Each row is a point. Each copy is the shape, with its points in the same order, turned, moved and blurred by noise. Say if it was mirrored as well.

Shape (8 x 2):
-21; -15
-11; -15
0; -36
-22; -91
-11; 20
-25; 22
7; 4
-21; 19
Copy 1 (8 x 2):
-19; -7
-16; -5
0; -25
-16; -85
-16; 30
-27; 26
5; 16
-23; 27
Copy 1 is: only turned
Copy 2:
13; -17
3; -18
-10; -38
6; -95
5; 17
18; 18
-13; 2
16; 14
Copy 2 is: mirrored
Copy 3, 8 rows:
-25; -1
-11; 7
-26; 30
-62; 65
0; -23
-8; -38
9; -4
-10; -32
Copy 3 is: mirrored

Shape, 9 rows:
-3; -7; 73
-2; -65; -22
-7; -25; 16
14; 68; -6
-25; -42; 42
-1; -11; -3
30; -38; 10
15; 60; -29
42; 95; 10
Copy 1:
7; -78; 16
19; 12; 76
7; -21; 35
11; 5; -57
-12; -49; 55
10; -3; 21
43; -19; 44
19; 28; -47
36; -12; -89
Copy 1 is: mirrored
Copy 2, 9 rows:
-53; 11; -7
11; -77; 17
-7; -26; 9
51; 48; -16
-43; -27; 23
14; -18; 6
-4; -49; -24
69; 34; -13
50; 72; -49
Copy 2 is: mirrored
Copy 3:
40; -15; -31
-49; -37; 29
-8; -11; 0
31; 71; 34
-7; -27; -28
-13; 9; 18
2; -32; 33
9; 73; 52
68; 84; 47
Copy 3 is: mirrored

Shape:
14; 28; 18
23; -35; 9
-13; -47; 59
-11; -21; -18
-48; 20; -27
1; 55; 41
39; 3; -12
-53; 40; -6
-50; 60; 9
Copy 1:
16; 28; 14
24; -36; 10
-28; -44; 43
3; -21; -26
-24; 22; -50
-4; 57; 30
50; 2; -2
-37; 41; -34
-38; 60; -20
Copy 1 is: only turned
Copy 2 (9 x 3):
30; 2; 11
6; 47; 51
4; 10; 95
-26; 26; 25
-39; -23; -5
51; -33; 7
27; 45; 3
-21; -42; -3
-3; -62; -10
Copy 2 is: mirrored

Shape, 9 rows:
-18; 4; -20; -41
41; 0; 36; -28
-21; -25; -33; -38
5; 52; 30; 73
57; 57; 40; 50
7; -29; -33; -13
-27; -6; -32; -34
-47; 25; 40; -30
-1; 46; -35; 8
Copy 1:
22; 61; -24; -25
12; 20; 51; -38
25; 55; -25; 5
-38; -40; -22; -84
-14; -47; 25; -95
18; 17; -19; 13
21; 60; -30; 2
-28; 75; -1; -56
23; 3; -55; -58
Copy 1 is: mirrored
Copy 2 (9 x 4):
9; -38; 18; -46
54; -4; 17; 10
4; -71; 20; -43
-44; 37; -21; 47
15; 44; -35; 60
12; -70; 3; -9
3; -50; 15; -46
-10; 18; 51; -37
-13; -17; -47; -20
Copy 2 is: only turned

Shape:
-12; -61; 5; -4; -17; 5
46; -12; 26; 86; -13; 5
-3; 13; 13; -25; -10; -12
13; -54; -10; -25; 41; -3
-13; 32; 21; -35; 22; -17
-10; 1; 18; -26; -16; -18
16; 34; -12; -36; 3; -6
1; 13; 8; -28; 3; 30
-9; 34; -5; -3; 57; 7
-8; 43; -11; -30; 14; 19
0; -4; -11; 95; -5; -9
12; 3; 35; 1; -12; 21
Copy 1:
-20; -54; -22; -9; -18; 31
67; -49; 5; 71; -22; 5
-7; 18; 25; -2; -6; 19
15; -15; -41; -44; -20; 10
3; 49; 30; -17; -12; 20
-13; 5; 39; -6; -14; 15
1; 37; 14; -8; 25; -4
9; 14; 21; -11; 21; 29
32; 62; -13; -8; -3; 42
-1; 48; 11; -5; 30; 36
31; -9; -25; 88; -30; 24
22; -14; 39; 9; 11; 32
Copy 1 is: mirrored
Copy 2 (12 x 6):
12; -26; 50; -14; 34; -2
81; 28; 55; 21; -34; 24
-23; 17; 14; -18; -5; -18
27; 2; 0; -1; 62; -27
-33; 47; -8; -21; 4; -14
-24; 15; 29; -22; 3; -25
-13; 20; -22; -5; -19; -37
-5; 7; -19; -37; -6; -4
-10; 47; -39; 7; 15; 13
-24; 13; -36; -11; -14; -4
40; 15; 49; 58; -25; 42
17; 20; 18; -35; -16; 5
Copy 2 is: only turned
Copy 3 (12 x 6):
-50; -17; -2; 6; -13; -33
44; 3; -3; 67; -11; -21
-4; -7; -3; -35; 3; 20
-38; 13; 20; -24; 33; -54
0; -1; -1; -51; 34; 28
-18; -15; -10; -35; -2; 16
11; 19; 15; -51; 1; 18
-18; 2; 35; -22; 10; 29
10; 35; 17; -25; 59; 24
-4; 24; 32; -37; 19; 45
20; 47; -39; 64; -3; -6
6; -23; 17; 4; -5; 10
Copy 3 is: mirrored

Shape, 11 rows:
48; 63; 41; -12; 25; -6
31; -23; 36; 12; -1; 59
5; -38; -36; 29; -17; 53
-39; 60; -41; 26; 0; -18
27; 35; 34; -44; -25; 52
-48; 57; -45; -6; 1; -38
8; 21; 23; 33; -34; 24
50; -37; 23; 14; -43; 32
-26; -39; 9; 23; 31; -34
-52; 8; -55; 5; -26; -14
36; -30; -20; -31; 33; -27
Copy 1, 11 rows:
19; -47; 37; -4; 76; 36
0; 27; 78; 20; 9; 48
12; 79; 23; 33; -10; 22
-34; 8; -54; 27; 47; -12
-3; 2; 35; -12; 45; 95
-36; 4; -68; -5; 49; -12
-17; -6; 20; 39; 5; 42
26; 16; 55; 16; -32; 53
-24; 16; 34; -18; -5; -50
-31; 39; -53; -4; 1; -5
43; 21; 21; -55; 24; -18
Copy 1 is: mirrored
Copy 2:
6; 26; 32; 81; 1; -40
5; 1; 5; 20; 60; 31
22; 13; -35; -25; 21; 47
5; 31; -47; -8; -49; -53
11; 41; 63; 19; 31; -7
18; 20; -27; -17; -71; -59
-31; 25; -1; 13; 5; 8
-7; 2; 23; 14; 17; 65
8; -68; -37; 12; -20; -10
10; 7; -30; -51; -55; -19
68; -34; 8; 33; -20; 14
Copy 2 is: only turned
Copy 3:
-13; 72; -46; -2; -1; -42
22; 36; 0; 56; 45; 11
27; -20; 5; 29; 35; 58
-56; -23; -43; -20; -33; 23
-30; 64; 5; 3; 64; -11
-64; -36; -32; -39; -29; 1
-23; 42; 0; 34; -5; 33
38; 49; 37; 29; 21; 29
18; -41; 3; 37; -37; -25
-40; -52; 9; -24; -15; 30
54; -15; -4; -23; 6; -37
Copy 3 is: only turned

Shape (13 x 8):
51; -15; -12; 34; -28; 42; 10; 6
21; 47; -18; -23; -25; 32; -29; 37
28; -43; -45; -10; -41; -13; -1; -3
27; -21; -86; -6; -26; -9; -18; -29
-14; 21; 32; 2; -21; 31; -20; -10
-66; -11; 13; 23; -3; 16; 15; 18
0; -25; -7; -29; -37; 12; 7; 32
29; 1; 30; 13; -86; -50; 13; 7
47; -13; 1; 27; -8; 0; 15; -65
-28; -36; -1; -58; 13; 10; 56; 38
-5; -23; -55; 12; -14; 21; 59; 57
12; -14; 11; 49; 9; 49; -51; 74
20; -6; -12; 48; 67; 20; 25; 6
Copy 1, 13 rows:
26; -14; 10; 23; 21; -26; 54; 0
9; -7; -2; -66; -19; -8; 48; 13
-4; -1; 20; 39; -23; 38; 50; -19
-20; 9; -14; 47; -57; 22; 55; -25
-6; -45; 12; -27; -4; -26; -8; 3
-20; -43; -19; 4; 23; 14; -16; 57
2; -23; 22; -6; 5; 47; 37; 26
-19; 33; 90; 9; 21; 8; 5; 7
-12; -13; 12; 42; 13; -22; 7; -65
-9; -48; -13; -17; 46; 95; 25; 16
-5; 1; -34; 27; 43; 42; 65; 48
90; -18; -20; -9; -6; -18; 5; 51
30; -14; -74; 22; 44; -7; -1; -18
Copy 1 is: mirrored
Copy 2 (13 x 8):
70; -3; 12; 59; 6; 2; 17; -15
24; -47; 80; 40; -8; 11; -27; 6
24; 3; -17; 56; -51; 9; -24; -11
24; 26; 13; 60; -58; 30; -53; -44
-2; -55; 28; 28; 23; -5; 4; -38
3; -41; -20; -20; 43; 8; -26; -21
26; -46; -1; 18; -34; 6; -18; 5
-18; -8; -7; 61; -16; -75; -1; 14
9; 32; 3; 56; -6; 0; 38; -59
18; -30; -15; -57; -43; 29; 5; 11
73; 5; -11; -18; -15; 10; -45; 25
44; -57; 17; 61; 62; 48; -10; 26
33; 37; 12; 3; 47; 59; 21; -10
Copy 2 is: mirrored
Copy 3, 13 rows:
2; -59; 16; 53; -6; 27; 4; 31
-25; -26; -20; 74; -1; -45; -32; 4
3; -43; 54; 16; 2; -40; 20; 39
-22; -59; 17; -1; -8; -58; 43; 49
-32; 16; 5; 50; -5; 8; -2; -17
-9; 47; 0; 26; 49; 20; 4; 26
-1; -8; 43; 40; 18; -28; -26; 36
50; -3; 67; 78; -2; -26; 38; -14
11; -35; 21; 7; -49; 22; 41; 2
19; 39; 30; -6; 16; -19; -64; 63
32; -14; -2; 36; 42; -11; -16; 94
-24; -55; -10; 59; 78; 27; -35; -12
25; -34; -46; -15; 16; 44; -10; 22
Copy 3 is: only turned
